Each row of a before or after table is a point. The points were changed in one or more steps. Then noise was added and the rows were shuffled. The steps act on columns, c1 being the first. Write out the steps. A step turns or swaps two columns, mirrors them in a line or flattens them onto one, adds a multiple of one to another, or multiplies or shifts one. Angles are multiples of 10 degrees, from the lower column toward the higher: turns from -170 to 170, lines from 10 to 170 but not 90. Use the fewest steps. Two steps may share a column if one is a turn and the other turns, adds or multiplies; they go together, in the order done. Otherwise the lowest column goes first.
In the rows, 128 means zero.

Before:
[[131 203]
 [161 163]
 [147  98]
 [ 95 141]
 [176 112]
 [162 125]
 [109 192]
 [119 139]
 [ 81  97]
 [169 148]
 [141 195]
 [160 157]
 [ 65 187]
 [116 136]]
After, 14 rows:
[[128 208]
 [114 123]
 [119 133]
 [174 156]
 [159 187]
 [160 198]
 [147 115]
 [ 65 123]
 [108 172]
 [140 209]
 [168 190]
 [162 156]
 [ 97 113]
 [ 83  50]]
Steps: add 1 times c1 to c2

Before (13 x 4):
[[109 120 156  97]
 [ 76 123 134 161]
 [163 151 154 142]
 [236 115  65 148]
 [162 155 143 161]
 [ 83 139 135 155]
 [163 203 139  63]
 [ 91 118 154 136]
 [ 82 115  95  82]
 [ 99 125 116 111]
 [219 193 144 152]
 [242 149 156 113]
 [ 86 172 125 110]]
After (13 x 4):
[[ 75 124 185 161]
 [ 82 139 182 157]
 [237 115 118 149]
 [ 88 172 176 108]
 [243 149 207 113]
 [161 156 191 161]
 [159 202 188  66]
 [ 90 120 205 137]
 [ 81 114 145  81]
 [158 151 202 143]
 [221 192 191 153]
 [107 122 206  97]
 [ 99 124 169 111]]
Steps: shift c3 by 50

Before:
[[147 124 167 155 144 113  44 174]
 [109 169 174  70 100 196 122 150]
 [179  86 115  84 192  54  71 104]
 [130 102 204 134 166 154 172 121]
 [178 151 175 120 102 164 149 115]
 [170 138  35 106 130 173  80 197]
 [102 157 113  93 154 107 113 112]
 [173  79  95  90  59 115 100 104]]
After (8 x 8):
[[188 152 114  80 194  51  71 104]
 [ 81 130 175  70  99 194 121 149]
 [133 183 178 121 102 166 147 112]
 [ 89 117 115  93 154 102 111 110]
 [136 172  32 102 129 175  84 199]
 [139 143 165 153 142 112  44 174]
 [154 117 204 130 167 155 171 122]
 [192 142  95  90  59 115  97 102]]
Steps: turn c1 and c2 by 60 degrees

Before:
[[141 167  90 125  95 133 151 130 216]
 [ 78 105 101 120  56 145 167 118 149]
 [182 139 120 189 160 144 146  95 154]
 [114 198  92 143 129 160 190 107 153]
 [145  74 191 186 186 146 101 158 151]
 [ 70 129 153  93 109  78  75  55  94]
 [ 80 153 185  86 126  57  81 104  68]
 [ 97  66  83  91  76  53 185 144 138]
 [129 100 202  69  84  71 128 111  81]
 [121 117  62  77  90 150 149 108 143]
 [137 177 114 167 121 151 180  62 203]
 [176 176 126 215 110 138 128 121 149]]
After:
[[198 141 120 166 161 145 151  95 154]
 [102 117  84  78  92 147 149 106 144]
 [163  78 171 173 187 144 100 155 152]
 [ 72 149 168 105 127  58  79 103  68]
 [202 177 125 195 113 142 126 121 150]
 [ 85  68  98 104  72  57 185 141 140]
 [109  99 186  68  83  70 130 110  86]
 [ 77 104 105 140  59 147 167 118 148]
 [137 167 102 117  95 132 147 132 218]
 [ 62 131 150 115 108  71  77  58  96]
 [149 177 116 162 122 152 177  63 201]
 [118 198 104 146 128 159 191 106 153]]
Steps: turn c1 and c4 by -20 degrees; multiply c3 by 0.7

Before, 12 rows:
[[110 147  89 157 149 155 163 196 128 125 147 150]
 [134 153 121 155  73 154 163 127 171 179 128 141]
 [121 157 107  98  70 145 151 108 108 146 135 158]
 [141 112 121 142 249 124 145 102 111 148 221 149]
 [122  93 101  65 104 150 150 211 118 130 125 130]
 [ 67 103 135 161  87 121 138 189 135 122 146 125]
 [ 98 157 144 151  86 166 172 185 127 142 132  92]
 [ 92 153 119 130 119 171 129 100 149 167 124 141]
 [130 149 147 116 143 145 151 155 115 168 130 178]
 [106 157 124  75  83 143 158 143 173 116 138 158]
 [142 151 103 147 187  73 139 133 136 135 135  89]
 [133 167 116 107  92 113  56 118 147 137 176  94]]
After (12 x 12):
[[130 150 147 116 153 146 151 157 115 138 148  80]
 [134 153 121 155  95 155 164 126 169 117 131 116]
 [133 167 115 107  98 112  57 118 146 118 161 177]
 [123 158 106  98  84 145 150 108 109 111 146 103]
 [ 97 157 144 152  96 166 170 186 126 117 119 164]
 [109 146  89 159 146 155 162 196 129 135 153 114]
 [143 151 103 148 183  73 139 134 136 148 121 167]
 [122  92 101  65 107 151 150 212 118 120 125 125]
 [105 158 124  74  85 144 158 143 174 112 147 105]
 [ 68 103 135 160  91 121 138 189 136 114 143 137]
 [ 92 154 120 132 133 170 130 100 150 132 128 115]
 [141 111 121 143 242 124 144 102 111 169 223 140]]
Steps: flatten c5 and c10 onto the line at 20 degrees; mirror c11 and c12 in the line at 10 degrees

Before, 8 rows:
[[153  93  87 168  45 116 181 217 135 106 113  77  99 100 134 228 116  94]
 [156 113 187 128 193 109  47 180 113 115 156  84 151 117 109 118  99 111]
 [153 131  77  94 220  43  69 135 149 110 173 163 174 183 138  99  92 131]
 [173 144 140 128 144  74  38 182 149 174 178 118 138 153  89 181 178 104]
 [125  80  75 125  60 138 234 227 186 178 131  61 113  97 133 173 131 121]
 [178 149 161  90 168 121  93 159 142  91 100 127 158 142 135 143 123 137]
 [153 183 167 106 203  62  80 163 123 114 180 114 128 137 159 136 130 108]
 [117  94 158 108 143  75  56 188 113 170 140 147 119 154 189 140 115 108]]
After (8 x 18):
[[154 112 187 126 180 110  48 178 112 152 156 166 151 138 110 119  96  88]
 [156 132  79  93 216  42  71 137 151 129 176  88 173  73 139  99  93 102]
 [173 145 139 131 134  73  40 182 149 101 181 148 140 100  88 182 181 102]
 [155 182 165 106 193  61  79 162 122 142 179 140 127 117 159 137 128  85]
 [125  81  75 128  61 136 234 225 187 120 132 203 113 160 135 173 131 145]
 [116  94 154 106 135  74  55 190 115  92 141 119 117 101 188 141 115 105]
 [153  93  89 170  39 115 180 218 137 160 110 172  98 155 136 230 117 124]
 [178 149 162  89 169 122  96 161 143 153 102 119 156 114 131 142 124 123]]
Steps: turn c5 and c18 by -20 degrees; multiply c10 by 0.7; turn c10 and c12 by 160 degrees; multiply c14 by -1

Before (13 x 24):
[[139 148 120 168 194 102 120 115 154 141 125 118 104 138  86 121 137 145
   85 138 126 173 107 130]
 [137 104 123 125 152 122 133 128 151  84 137 137  67 129 159 108 129 147
  140 136 155 113 249 153]
 [139  96 128 141 112 124 152 116 117 135 140 136  96 138 176 124 127 144
   79 141 115 107  92 155]
 [112  99 145 141 107 118 146 115 119 137 112 173  97 156 164 122 129 154
  142 124 126 116 114 152]
 [139 127 139 117 110 102 146 120 108 103 120 120 116 141 127 102 124 148
  138  98 161 153 105 138]
 [100 104 120 113 127 110 141 142 152 128 160 130 104 159 164 114  68 148
  116 134 136 107  91 152]
 [131 107 129 153 107 122 145 121 147 116 119 157 116 145 150 110 104 146
   61 140 142 133 101 130]
 [117  98 133 164 113 107 132 137 144 141 115 129  95 135 139 147 134 106
  140 132 154 132 100 142]
 [137  99 119 123 119 169 152 114 151 139 129 128 110 156 157 163 114 136
  136 119 127 133 193  86]
 [107  99 121 119 107  99 140 144 146 137 110 117 117 162 175 141 139 131
  142 134 114 107  90 116]
 [132 226 122 106 112 113 105 124 108 118 113 126 109 143 170 142 135 144
  128 138 130 168 106 155]
 [ 59 107 125 137 119 144  97 113 127 146 129 119 102 148 146 114 113 152
  125 115 132 126  92 100]
 [ 71 123 183 163 115 138 141 122 143 124 117 116  96 151 160 100  75 126
  128 134 121 162 118 142]]
After:
[[110  98 145 140 107 137 137 117 142 137 145 173  97 156 165 106 129 113
  119 125 125 117 114  99]
 [131 107 128 153 107 133 143  84  60 117 137 157 117 144 149 117 103 105
  146 140 142 133 100 120]
 [140 126 140 118 111 122 142 114 138 103 155 120 116 141 127 118 124  97
  108  99 162 153 105 112]
 [139  96 128 141 112 116 142 114  79 135 125 136  96 139 176 114 128 119
  116 141 114 107  92  95]
 [139 149 120 167 194 117 119 128  85 141 152 118 104 138  86 113 138 116
  155 138 127 173 106 129]
 [137 100 117 124 118 148 165  93 135 140  91 127 109 157 156 107 114 158
  151 120 127 133 193 159]
 [117  98 133 163 113 128 126 147 140 140 153 129  95 135 137 142 134 153
  143 132 154 132 100 114]
 [137 105 123 126 152 117 124 130 140  85 128 137  66 129 158 117 129 103
  151 137 154 114 249 103]
 [ 59 107 125 137 119 134 108  91 125 146 114 118 101 148 146 110 113 106
  127 115 132 126  92 165]
 [133 226 122 106 112 133  98 134 128 118 149 126 110 143 170 108 135 135
  107 138 130 168 106 111]
 [100 104 121 113 128  91 133  51 116 128 128 129 105 159 163 115  68 108
  152 134 136 108  91 101]
 [ 71 123 184 163 114 143 135  42 128 124 124 116  96 151 161 139  74 102
  142 135 120 163 118 111]
 [108  97 121 119 107 129 143 161 143 137 162 117 118 162 175 120 139 139
  146 134 114 106  90 135]]
Steps: mirror c6 and c11 in the line at 150 degrees; mirror c7 and c24 in the line at 170 degrees; add 1.5 times c17 to c8; swap c9 and c19; turn c16 and c18 by 110 degrees

Before:
[[133 151 169  56 130  73 139 108  69  52  62 112 110 180 100 176 139  93
  136 143 131  94 140 217 108 104  72 111 119  68 130 126]
 [162  70  90 171  61 135 180  87 131 121 171 154  90 173 176 149 151 188
  112 146 119 105 108 120 160 111  67 153 111  84 176 123]
 [141 123 110 128 161 140 111 188 129 113  55 115 122 155 123  91 160 187
  175 136  94 151  48 128  72 122 114 108  79 160 172 141]
 [143  56  75 112  88 193 165 132 148  53 146 119 107  73 168  82 161 180
  116  95 149 174 154 148  80 171 128  77 155 109  86 117]
 [ 89 162 133 149  36 148 211 132 115  55  53 126 189 151 165 119 136 179
  136 166 185  84 143 100 107  87  70 122  68 103  87 110]
 [ 96  79 152 170 160  70 205 152 117  91  74 141 138  65 221 121  43 146
  144 100 105  57 134  98 174  82  79  89 113 114  98 188]
 [147  79 155  58 115 152 152 126 128 116 176 172 112  71 115 155 102 177
  143  85 114 129  82 105  98 167  82 144 120  95 103 105]
 [ 98 151 165 137 128  76 199 203  92  54 178 207 111 161  93 171  52 142
  170 122 142 183 166 149 137 135  56 144  77 175 131 116]
 [192 137 145 177 123  81 177  92 188  97 171 146  67 187 189 137 156  88
  163 169 116 117  94 166 135  92  57 103 133 192 177 209]
 [193 131 110  63 114 113 189  81  71  67  98 133 169  92 122  84 138 116
  100 188  69 170 164  91 175 101 156 143 164 112 197 123]
 [116  41  49  94 159  79 167 159 167 122  63 182 192 145 194 134 149 154
  192 129 151 127 108  93  52 169 136  77 139  62 119 138]
 [199  65  88  68 146 122 109 133 130 126 104 167  84 122 137 119  62 106
  169 121 189  93 149 123 127 170 160  90 137 159 199 187]
 [ 83  47  55 142 121 176 112  91 161 154  87 137 124 183 142 149  51 172
  148  88 177 145 154 153 159  79  76 102 145 149 206 138]]
After:
[[ 80  48  55 151 114 181 110  91 170 138  82 137 123 181 142 147 171 172
  145  87 175 144 158 156 160  80  72  99 146 193 208 136]
 [ 95 164 127 151  40 151 213 136 113  57  48 126 194 151 160 121 102 182
  141 162 183  84 145 102 108  93  75 126  64 128  87 108]
 [161  71  93 177  61 135 185  85 131 135 173 154  90 170 177 153  73 188
  116 146 120 101 111 121 159 113  67 150 106 120 174 125]
 [128 151 172  56 128  66 134 111  74  39  60 115 110 183 101 177  67  91
  137 142 138 102 145 219 109 104  73 106 112 135 132 125]
 [111  42  43  89 159  78 176 156 158  94  65 178 188 149 185 136  61 163
  195 129 147 129 110  88  54 166 130  79 138 124 121 134]
 [150  76 154  60 120 157 149 123 129 120 178 178 114  66 117 159 106 175
  143  83 114 127  81 108  98 170  79 146 116 160 100 111]
 [191 138 146 178 131  85 178  96 193  86 165 144  69 188 193 140 176  87
  163 171 113 120 100 172 139  91  60  99 136  80 172 211]
 [137 121 114 124 162 141 109 188 129 103  56 119 121 156 121  97 149 187
  174 141  89 153  53 129  73 121 111 108  74  83 174 141]
 [192 133 109  68 117 114 196  84  71  76  97 133 174  87 125  85 111 121
  102 188  68 170 163  91 171  99 151 138 164 128 200 121]
 [101 154 163 139 128  77 203 202  94  62 173 209 113 160  94 166 194 141
  170 125 144 184 163 152 138 137  54 144  72 182 131 116]
 [142  52  79 114  92 192 159 134 141  33 148 120 110  77 166  80  95 182
  122  99 145 177 161 151  80 177 128  80 152 103  84 120]
 [202  66  89  66 147 117 112 132 130 109 107 166  86 122 135 117 178 106
  168 121 184  92 151 120 130 169 156  86 136 181 202 188]
 [ 93  85 150 164 165  73 199 159 120  76  76 140 133  64 226 123 142 145
  137  96 107  54 136  98 178  85  74  85 120 210  98 188]]
Steps: add 0.5 times c28 to c10; turn c17 and c30 by -110 degrees

Before (8 x 64):
[[147 146 136 160 150 118 137 135 166 169 199 155 125 127 123 118 113 176
  104 109 149 110 145 151 171  98 101 124 161 133 105 131 147 122 119 138
  141 139 104  82  89 124 133 137 140 153 100 135 133 115 148 130 107 159
  108 157 104 150 115 185 113 127 158 145]
 [208 111  69  52  69 173 127  94  74  98  91  80 192 109 160  89 116  84
  132 120  89  99 155  92 165 145  80  73 137  71  85 123 128 236 143 166
   70 112 110  84 215 191  94 176 133 127 186  79 177 184 166 117  30 135
  138  65 148  80 133  86  92 116 115 136]
 [149  61 140  65 189 177  57 162 129 137 184 136 105 215 102 249 201 145
  105 190 128  74 110  69  63 135 117 124 102 121 132 175  77 141  76  85
  182 159 189 104 134 153 158  75 110 120 131 108 119 127  74 104 139  99
   43 123 128 146 160 141  65 186  86  42]
 [156  81 130 105 135 172  61 190 100 148 162  96  94 212  70 199 176 145
   97 134 144 109 111  77 108  86  67 123 100 162 134 226 113 100  93  88
  169 177 152 109 149 165 124  86 144 120 123  85 113  98  81  93 120  79
   50 123  91 156 157 156  84 165 104 102]
 [156 147 186 143  98 107 163 128 165  96 198 120  81 172 166 104 116 212
  149  78 134  69 210 131 156 137 100 165 170 130 175 110 159 136 170 163
   70  81  86  99 115 159  98 171  99 174 129 170 176  79 149 107 136 151
  134  86 147 101  83 139 180  87 172 147]
 [178 108 106  75  74 181 102 102  68 113 108  82 183 104 147 128 108  59
  145 126  93  74 110 104 101 108  47  60 164  64  96  98 105 209 154 175
   86  81 143  67 207 182  69 176 103 182 208 105 128 186  84 100  53 137
  138  57 176 106 121 109  81 133 136 138]
 [125 127 116 128 158 140 141 130 141 141 151 180 113 159  85 189 142 171
  116 106 180 169 138 101 105 115 104 131 107 151 144 132 116  99 113  61
  134 145 157 107 125 165 151  83 125 148 102 107 157  73 101 150 138 151
  137 153  95 169 125 158 113 158 104  75]
 [172 120 131 110 136 110 154  60 164 160 181 166  60 120 110 101 131 161
  127  98 161 159 164 135 136 102 159 125 161 121 147 176 142  86 142 125
  162 131 136  73  87 135 158  87 182 146  93 138 142 101  85 137 134 150
  102 142 114 177  82 192 114 149 198 130]]
After:
[[179  86 106  77  77 111 102 101  71 116 111  80 187 128 144 125 109  54
  181 128  95  71 112 148  95 108  47  65 166  68 106  99 107 210 157 174
   87  77 140  70 203 187  70 179 100 179 200 106 124 186  84  97  51 135
  139  57 176 109 118 106  82 133 140 134]
 [176 126 133 108 133 130 157  61 160 163 178 168  66 129 108  98 129 164
  106  95 162 161 162 107 133 103 159 124 162 122 152 175 139  83 148 125
  159 127 139  76  92 138 155  86 184 144  97 140 141 103  83 135 131 151
  140 150 115 178  85 192 110 147 200 128]
 [129 163 115 128 155 144 142 127 140 141 157 182 114 149  82 189 139 175
  140 109 177 170 139 156 108 114 102 132 105 148 127 129 115  97 115  58
  133 149 157 106 129 164 146  83 128 145 103 105 153  77 108 150 139 148
  135 158  94 174 125 159 103 156 103  75]
 [157 178 134 103 139 154  60 187  99 142 164  95  93 208  68 199 178 146
  175 132 149 110 106 101 111  81  68 117 100 162 107 223 112 100  96  87
  166 181 155 108 154 166 120  90 147 118 125  85 112  95  82  95 120  80
  215 118  96 159 154 156  84 167 104 103]
 [211  93  65  47  66 125 126  92  74  98  92  80 193 125 159  90 113  83
  167 119  95  98 155 163 165 142  82  75 132  74  93 125 123 232 143 166
   66 110 113  89 219 189  96 175 132 126 187  78 179 186 166 120  27 136
  154  65 145  81 130  85  93 116 115 135]
 [156 186 184 141  97 109 156 125 164 100 197 121  80 135 171 103 113 217
  106  78 136  69 207 126 160 140 101 164 169 131 157 109 162 134 170 159
   71  80  89  97 116 159  99 169  99 178 131 174 170  73 150 110 140 155
  125  83 145 101  83 136 184  94 175 146]
 [153 166 142  70 186 149  56 158 125 145 183 138 102 233  95 255 206 146
  180 188 127  72 112 105  66 139 121 121  97 124  98 175  72 139  78  83
  180 158 186 101 131 151 157  73 112 122 131 113 116 129  70 105 139  96
  232 121 126 151 157 137  66 190  89  41]
 [151 131 137 163 153 153 137 137 166 172 196 156 129 109 125 114 110 180
  120 109 149 110 142  98 171 100 102 125 158 133 108 127 145 122 119 140
  143 142 102  84  87 122 131 135 136 156 100 130 133 110 148 130 107 157
  122 157 105 150 118 180 115 126 156 146]]
Steps: turn c14 and c31 by -20 degrees; turn c2 and c14 by -60 degrees; turn c6 and c19 by 90 degrees; turn c24 and c55 by -130 degrees

Before, 13 rows:
[[103  90 209  63 174 129  70 123 157 154 156 109  64 124 141 176 156 136
  137 201 165 180 139 106 202 144 141  85 187 149  87 151 113  94 197 117
  133 113 125 100 151 207 124  84 140 100 131 177 170 105 103 199  84 108
   80 138 144 136 175 101 166 101 169  83]
 [130  57 122 127 173 184 139  57 106 100 148 167  99 130  87 154  91 117
  140 159 180  97 187 130 119 160 151  86  98 131  95 148 162 140  92 179
  161 106 108 171 172 142 124 116  59 133 168 186  86 144 178  88 120  60
   73 126 129  85 171 103 108 121  93 106]
 [ 94  47 132  62  95 120 192 103 180 119 155 136 111 119 112 121 120 148
  174 188 149 176 129 127 204 169 117 178  96  98 103 171 150 117 203  98
   98 194  99 123 189 150  99 104  84 169 182 124 159  97  96 157 133 109
  147 101 113  88  90 183 155  84 101 112]
 [ 99  88  83  91  88 110 116  80 169  97 140 136 189 174  78 152 147 195
  136 139 124 103 155 108 164 132  82 119 133 212 176  48  77  76  88 117
  171 180 124  98  92 161 160  82 158 133 104 126 136  75 126 103 183  86
  174 124 122 101  80 102 211 197 145 154]
 [195 131  89 125 127 174 158  72 164 154 129 162 175 157 166 185  55  78
  135 205 104  47  61 164 106 231 134 188 127 106 202 103  87 171 165 147
   44  75 110 157 129  99 171 118 108 135 138  81 176  62 171 160 148 158
  150 115 169 114 121 119 160 156 193  96]
 [151 149 120  93 181 143 147  60 165  92 118 166 104 155 198 122 126 138
  110  84 139 104  72 127  95 125  59 190  82 184 143  90  74 111 165 159
  174 136 154 158 144 162  90 172 173  67 187 114 177  50  77 111 138 133
   87 157 134  69  98  89  93 151 177 106]
 [201 177 105 153 137 116 119  83  85 167 104 164 111 187 172 172  53 125
  113  93 210 108 136 165 170 105 135  60 177 109 135  74  74  74  85 130
   69 110 123 149  77 199  74 156 117 157 177 114 137  91 180 169 146  82
  171 142  95  85  73 118 214  70  93  83]
 [108  48 179 128  75 154 157 154 151 101 144 148 118 113  80 119 127 169
   63 135 115  48 169 151  74 207 175 174  78 163 222 175 187 182 204 167
   45 152 139  95  62 107  93 124  68  76 116  87  94 124 143  86  86 134
  145 109 152 144  74 116 112 130 165 132]
 [104  74 113 161  79 126 127 157  75 170 119 100 102 133 144 176  55  85
  158 144 183  78 113  85  80  99 114  58 172 117 184 147  88 148 157  77
   65 170 104 164  80 210  92 176 161  96  60 102 125 154 151 125  69 105
  172 110 180  77 146 121 219 153 192 140]
 [ 94 174 121  57 164  88  73 149 178  98 146  97  60  89 106 204  95 165
  184  87 215 125 130 166 163 131 115 136 194 180 163  90 163 141 202 145
  102 182  96 103 105 109 165 191 177  59 153 150  85 137  88  92 105 164
  146 157 104  75 170  63 199  73 125  93]
 [ 92 159 191 168  91  54 119 136 184 215 110  87 175 130 194 127 144 129
   94 100 200 171 163 152 142 218  56 126 171  99 219 153 185  78 177  71
  159 106 121 188  70 122 112 122 124 171 188 116 109  68 148 125 134 193
  120 175 141 168  66  72  97  80 151 166]
 [ 79 129 131  91 115 174  89  91 106 192 108  52 101 212 163 186 147  90
   75 209 114  66  64  70 194 177  63  72  85 223  88  62 114 200  77 129
   81 186 152 180 135 114 179 170 180  62 146 102 185  53 102  68  82 142
  196 143  96 172 155 131 191 106  90 149]
 [153  92 141 129 106  70 120 155 111 141 115  94 138 141 114 151  76 125
   79 125 137 174 143  99 111 147 143 116 122 220 146 174 139 173  97 155
  159 107 193 172  94 112 154 104  85 148  90 163 137 115 123 105 190 159
  127 148 155 138 185 185  84  86 123  67]]
After, 13 rows:
[[123 131 128  87 117 176  84  92 109 195 114  51 105 212 159 181 152 152
   75 209 109  69  63  65 192 179  67  69  80 219  85 218 115 196  70 137
   79 186 156 185 134 116 174 175 173  64 149 101 179  53  97  65 110 144
  198 137  94 170 160 131 174 102  86 154]
 [146  71 116 164  78 130 123 153  79 165 118 103 106 132 144 182  48 179
  154 149 181  79 122  87  80 106 111  57 173 113 189 141  86 145 158  74
   73 174 107 167  80 211  91 175 158  93  60  99 129 150 154 123 102 103
  176 105 176  75 150 122 200 159 186 144]
 [178 177 109 157 132 119 118  80  85 169 101 167 109 192 177 169  46  60
  112  99 211 108 138 164 169 106 139  57 177 108 138 148  73  78  78 127
   70 112 127 150  78 201  75 156 118 158 181 113 142  96 178 170 137  83
  170 145  95  88  73 121 197  74  95  83]
 [ 86  51 179 128  76 144 159 153 152  98 148 150 120 110  83 120 122 143
   60 132 112  50 176 155  74 207 176 174  81 158 219  79 183 180 201 168
   48 156 138  93  55 108  98 120  68  74 119  86  92 125 149  88 109 129
  150 113 152 143  77 116  97 122 163 126]
 [138  54 117 124 168 179 137  65 110  99 146 171 101 129  80 155  90 144
  142 161 177  93 188 126 110 156 148  83 104 134  98 116 165 140  95 181
  162 103 114 174 175 139 128 113  57 133 164 183  90 146 176  90 124  62
   79 123 131  81 170  99  86 127  94 112]
 [134 148 122  98 177 139 144  57 164  94 123 168  93 154 201 128 118  85
  107  79 143 102  73 119  96 131  57 194  83 185 141 150  67 116 169 160
  173 136 155 155 151 166  87 171 171  65 194 111 177  48  77 110 130 137
   88 158 131  71 101  89  72 153 182 101]
 [109 157 184 172  97  50 118 137 185 213 106  93 172 134 196 124 138 159
   89 103 198 170 159 153 142 218  59 125 174  98 221 118 180  76 178  70
  162 104 116 191  70 118 112 117 120 167 187 114 106  67 149 126 128 194
  113 169 141 166  59  74  73  81 147 162]
 [ 90  49 130  68  93 118 193 102 181 123 158 135 108 119 110 114 118 160
  173 193 154 181 130 128 203 165 118 173  99 100 102 100 158 121 199  99
   96 197  96 114 189 153 100 102  82 174 181 126 158  91  95 158 124 111
  150 100 115  86  86 189 132  85  95 111]
 [ 73 178 122  57 161  87  70 148 177  99 143 101  62  88 104 203  94 113
  184  88 213 130 129 170 162 126 113 128 195 182 163 160 161 143 204 141
  102 187  96 109 103 107 169 194 175  58 149 149  85 137  86  96 129 160
  149 158 104  69 170  62 185  74 129  90]
 [ 58  91  75  96  88 107 117  81 172  96 140 139 190 175  81 150 149  68
  133 146 121 104 160 105 165 131  81 121 132 215 179 189  84  75  90 123
  173 178 128  97  92 157 154  80 161 132 110 132 143  77 124 110 149  88
  176 120 129 103  78 102 192 199 141 155]
 [208 128  98 130 128 170 161  73 163 156 124 159 174 149 170 183  51 102
  135 209 100  48  59 169 103 232 134 193 128 100 205 140  90 173 167 143
   38  71 114 160 133  95 164 120 111 131 141  83 177  66 170 160 138 162
  158 113 160 115 122 121 138 157 193  93]
 [146  89 138 121 106  72 116 153 110 135 116  98 143 134 114 143  76 142
   76 131 140 177 139  97 107 147 143 114 124 221 151  76 136 172  94 152
  162 104 196 172  94 111 152  99  86 151  85 162 140 115 124 106 149 155
  130 147 160 134 182 181  67  83 130  68]
 [103  93 212  66 172 133  71 120 156 157 152 113  60 124 142 169 154 146
  133 196 165 179 145 104 203 141 140  82 191 145  89 116 115  95 192 106
  131 118 123  97 141 207 129  87 136 105 125 178 177 105 102 194 111 110
   84 137 144 137 173 102 141 100 170  84]]
Steps: turn c1 and c18 by 50 degrees; turn c18 and c32 by -150 degrees; multiply c53 by 0.4; shift c61 by -20
